Rows are points. The last column is the point's height on a tilted bowl or saddle (a function of degree 2), plus a little noise. Along how many of its main directions does it bend up, bend down or stay straight?
In the rows, 128 means zero.

Points:
[[122 181 156]
 [188  98 201]
 [156 125 140]
 [156 168 150]
 [154 130 137]
 [107 173 153]
 [139 131 129]
 [151 120 138]
 [104  91 156]
 [143 100 147]]
Directions: 2 up, 0 down, 0 straight

Points (18 x 4):
[[151 158 184  38]
 [128 126 116 146]
 [109  85 123 130]
 [119 102 191  87]
 [129 126 153 121]
 [ 71  54 152 110]
 [144 137 149 116]
 [141 120 115 153]
 [133 122  46 162]
 [118 177  94 102]
 [108 167 118 109]
 [130 112 158 114]
 [124 102 135 134]
 [133 116 129 140]
 [149 126 105 161]
 [110 135 126 137]
 [174 185 108 109]
 [ 93 111  92 145]]
Directions: 1 up, 2 down, 0 straight

Points, 23 rows:
[[ 90 146 209 147 141]
 [ 64  70 128 138 211]
 [112 157 159 133 126]
 [106 180 124 101 130]
 [126 100 123 131 152]
 [122 144 131 147 133]
 [116 114  79 133 153]
 [129 111 166 127 148]
 [203 131  95 119 175]
 [127 109 134 156 148]
 [139 103 123 172 153]
 [ 98  73 119 126 185]
 [129 163 174 166 140]
 [153 143 148 163 143]
 [153 163 147 126 138]
 [139 125 189 169 159]
 [ 95 156 134 141 130]
 [175 162 189 118 158]
 [114 106 171 178 168]
 [149 162 119 164 141]
 [ 95 121 159 131 143]
 [ 99 128 156 161 145]
 [126 113 123 122 145]]
Directions: 3 up, 0 down, 1 straight

Points, 44 rows:
[[112 147 146  67 134 100 181]
 [137  86 126 146 128 138 147]
 [111 136 122 111 142  78 171]
 [163 171 138 107  95 145  90]
 [137 108 135 101 123 135 142]
 [165  90 135  97  80 106 116]
 [104  94 141 102 126  73 164]
 [145 125  84 153  80 195  89]
 [132 181 124 109 161  85 175]
 [ 96 126 124 118 141 147 152]
 [132 144 112 142 134  78 159]
 [ 91 100 112 134 107  86 138]
 [156 129 140 169 161 133 128]
 [114 216 115 176 113 143 184]
 [145 118 107 128 164 134 140]
 [113 131 128 199 109 154 144]
 [139 131 143  91 146 181 149]
 [ 87 165 127 177  83 160 137]
 [119 132 142  80 167 110 170]
 [169  98 118 154 100 173 121]
 [140 126 150  85 114 151 142]
 [ 82 138 134 103 169 168 170]
 [159  96 164 155  98 201 156]
 [142 136 122 126 125 112 128]
 [133 117 165 182 117 109 123]
 [ 89 145 141  55 143 104 200]
 [121 154  79 149 129 118 151]
 [142 120 138  83  79 159 109]
 [189 107 138 152  95 144  97]
 [155 134 116 136 192 146 122]
 [156 122 110  61 118 114 134]
 [115 123 158 180 107  87 125]
 [120 101  94 186 115 156 155]
 [167 163 162 122 154  82 141]
 [160 115 147 154 141 115 127]
 [114  67 128 119 132 152 174]
 [166 115 148 115 180 154 130]
 [ 50 124 138 153 183 122 156]
 [ 82 146 149 111  83 156 132]
 [ 56 186  95 151 126 152 193]
 [150 158 186 129 124 125 138]
 [110 151 109 119 141 107 158]
 [127 138 120 111 135 150 134]
 [149 116  91 144 129 122 134]]
Directions: 3 up, 2 down, 1 straight

Points:
[[149  86 145  79 151 133  78 109 103]
 [122 109 127 112 135  82  97 155 136]
 [187 143 102 191  72 100 114 115 120]
 [159  73 144 142 107 109 119 103 153]
 [ 59 104 102 135 111  87 145  96 129]
 [158 193 132 131 182 177 112  90 128]
 [144 143 121 103 105  59 141 161 128]
 [130 176 150 148 173 128 147 126 147]
 [125 102 118 113 149 122 110 159 135]
 [122 137 130 138 114 123 123 121 124]
 [143 129 147 189  78 116 146 105 138]
 [ 92 116 154  86  95 117 171 148 105]
 [186 112 175 179 117  34 152 109 175]
 [115  87  97  90 132  97 147  77 152]
 [110 124 109 154 128 111 102 133 131]
 [188 130  61 180 156 156 141  89 143]
 [137  88  89 155 107 158 159 151 123]
 [127 125  93 141 172  98 125 119 165]
 [146 199  94 111 144 162 135 147 161]
 [121 171 104 121 163 170 137  95 141]
 [144 143 100 120  71 118  84 140  94]
 [110  74 129 140  95 163  65 103  46]
 [113 126  80 140 116 102  97 104 109]
 [ 90 139 119 127 131 203 114 157  91]
 [157 128 149 124 123 113 152 115 134]
 [152 176 140 135 112 123 143 133 119]
 [135 128  98 102 111 111  92 103  93]
 [192 147 118  49 129 138 131 107  98]
 [144 172 106 182 158 111 101 104 120]
 [ 97 128 129 167 112 181 121  98  86]
 [ 70 105  69 101 111 110 107 105  94]
 [ 88 121 127 142 152 158 124 141 124]
 [179 168 136  68  99  88 132  53  48]
 [114 133 154 112 117 126  93 142  97]
 [111 158 156 110 135 102 121 130 121]
 [154 154 140 129 132 119 157  74 113]
 [148 128 133  61 145 124  83  55  67]
 [173 138 126 153 136 154 175  88 128]
 [151 127 143  94 144 125 134 178 122]
 [141 131 154 105 103 168  81 104  55]
 [106 192  92 158  96 142  77  92 123]
 [139 118 149 141 104 161 148 126 106]
 [147 143 128 139 160 149 137 121 137]
 [ 83 134  75 126 149 108  95 141 143]
 [ 60 170 155 175 143  99  94 114 155]
 [101 136 138 180 164 141 120 125 136]
 [119 131 119 110 149  84 118 128 144]
 [102 132 180  85  99 130  79 148  50]
 [127 106 197 125 100  57  79  92 128]
 [ 78  95 128 163 134 169 117 151  92]
 [152 106 108  77 167 133 130 122 164]
 [143 111 151  93 137 153 139 112 108]
 [ 90 156  90 129 109 156 152  86 127]
 [118 120 135 123 105  98  98 160 120]
 [108  91 119 103  72 100 166  77 141]
 [199 138 130 122  89 105 154 122 126]
 [122  95 147 113 110 120 132 153 120]
 [121  98 148 127 191  88 124 167 213]
 [151 190 130 136 164  68 155 158 156]
 [ 76 161 137 106 172 104 138  90 131]
 [130 124 136 103 109 102 156 159 132]
 [118 128 148 111  90 109 109 109  97]
 [144 156 128 168 124 128 100 170 138]
 [192 139 123 117 118 136 121 127 115]
 [105 146 134 121 119  80  76 126 106]
 [147 106 124 168 165 116 118 138 153]
 [133 148 116 152 161 103 143 122 156]
 [153 127 150 133 105 169 142  64  94]
 [147 136 139 113 130 126 117  97 109]
 [171 143 138 163 192 185 122 108 131]
 [ 99  82 101 137 188 143 126 157 160]
 [ 92 139 151 212 125 149 129 159 144]
 [ 96 192 124 127 134 111 124 154 165]
 [100 162 120 134  87 126 137 110 128]
 [ 70 172 120 162 121 194 132 126 134]
 [ 80 140 128  80 167  95  94 117 118]
 [167 104 140 124 103 134 109 152 105]]
Directions: 3 up, 4 down, 1 straight

Points, 69 rows:
[[130 136 102 148 126  93 132  71 145]
 [112  92  94 142 162 146 106 144 118]
 [ 87  97 158  67 139 133  85 174 142]
 [134 142 153 109 119 165 159  97 145]
 [103 100 153  90 141 169 102 125 143]
 [115 122 114 149 111 177 123 140 126]
 [101 141 176 125 119 103 115  95 147]
 [137 158 165 175 162 136  69 140 169]
 [ 96 159 104 140 133 123 145 136 141]
 [ 95 134 105 127  89  67 138 154 101]
 [135  87 134 106  93  95 135  82 118]
 [ 82 152 131 105 187 142 112 111 218]
 [147 138 139  94 178 144  84 106 186]
 [118 116 147 112  85 128 103 145 115]
 [125 135 148 194 136 118 109 137 138]
 [171 106 125 110 140 118 144 117 133]
 [165 162 128 107 101 179 102 133 112]
 [ 61 103 161 142 164 168  98 153 178]
 [130 113 143 164 184 146 118 119 149]
 [128 148  97 124 199 158  76 119 185]
 [143  94 182 148 138  69 165 139  99]
 [132 107 138 126 143 121 153 133 125]
 [127 185 137 111 140  93 106 185 139]
 [158 221 124  90 125 105 145  92 165]
 [146 109 117 126 116 157 107 110 121]
 [ 98 113 142 161 124  96 122 129 110]
 [137 111 131  87 102 149  88  78 129]
 [146  86  75  73 113 159  72  81  96]
 [130  49 163 137 127 146 111 129 106]
 [112 116 156 126 116  85 147 142 103]
 [ 96 130 130  99 179 106 102 113 176]
 [160 110 123 132  90 113 124 115 135]
 [113 159 113  85 149 112 155 123 143]
 [ 79 161  93  93 125 163 143 156 153]
 [146 140 160 132 102 135 226  97 140]
 [ 87 108 134 124 146 129 160  79 141]
 [ 97 126  88 103 125 127 128 121 140]
 [185 135 106 155  66 130 140 135 145]
 [117 125 104 112 139 147 112 136 140]
 [ 85 157 114  84 149 121 116  93 204]
 [ 80 123 160 116 139  78  81 116 127]
 [124  46  65 134 195 139 167 102  83]
 [107 155 113 122 149 145  52  79 205]
 [120 141 181 150 159 140 131 170 159]
 [181 129 147 145 115 131 114 122 150]
 [155 122 115 164 137 181 108 145 122]
 [129  83 139 131 186 145 152  87 140]
 [109 150 181 115 123 136 188 189  97]
 [121 112 209  44 138  85 132 136  74]
 [114 153 129 127 175 164 137 112 181]
 [136 132 116 107 136 169  80 109 147]
 [140 174 155 136 111 141  81 124 167]
 [106 171  82 143 101 126 148 168 121]
 [177 124 108  73 152 134 125 142 135]
 [172 107 144 134 151 146 156 154 142]
 [110  92 150 110 139 103 152 111 106]
 [ 97 111 110 143  66 173 124 135 101]
 [149 104  58 119 154 117 123  95 110]
 [ 98  62 170 163 123 162 121 153 121]
 [107 106  75 140 129 152 117 114 110]
 [ 88 144 166 136 100 132 117 125 148]
 [145 182 141 146 113 156 152 127 153]
 [145  97 124 152 112  95 121 149 115]
 [150 136 133  99 160 156 143 144 138]
 [ 69 158 169 136  96  73 146 133 103]
 [170 136 145 146 143 189 137 169 140]
 [119 113 159  88 111  52  75  75 135]
 [105  79 128 150 115 142 175 102 118]
 [144  78 128 131 113 144  85 104 101]]
Directions: 3 up, 3 down, 2 straight
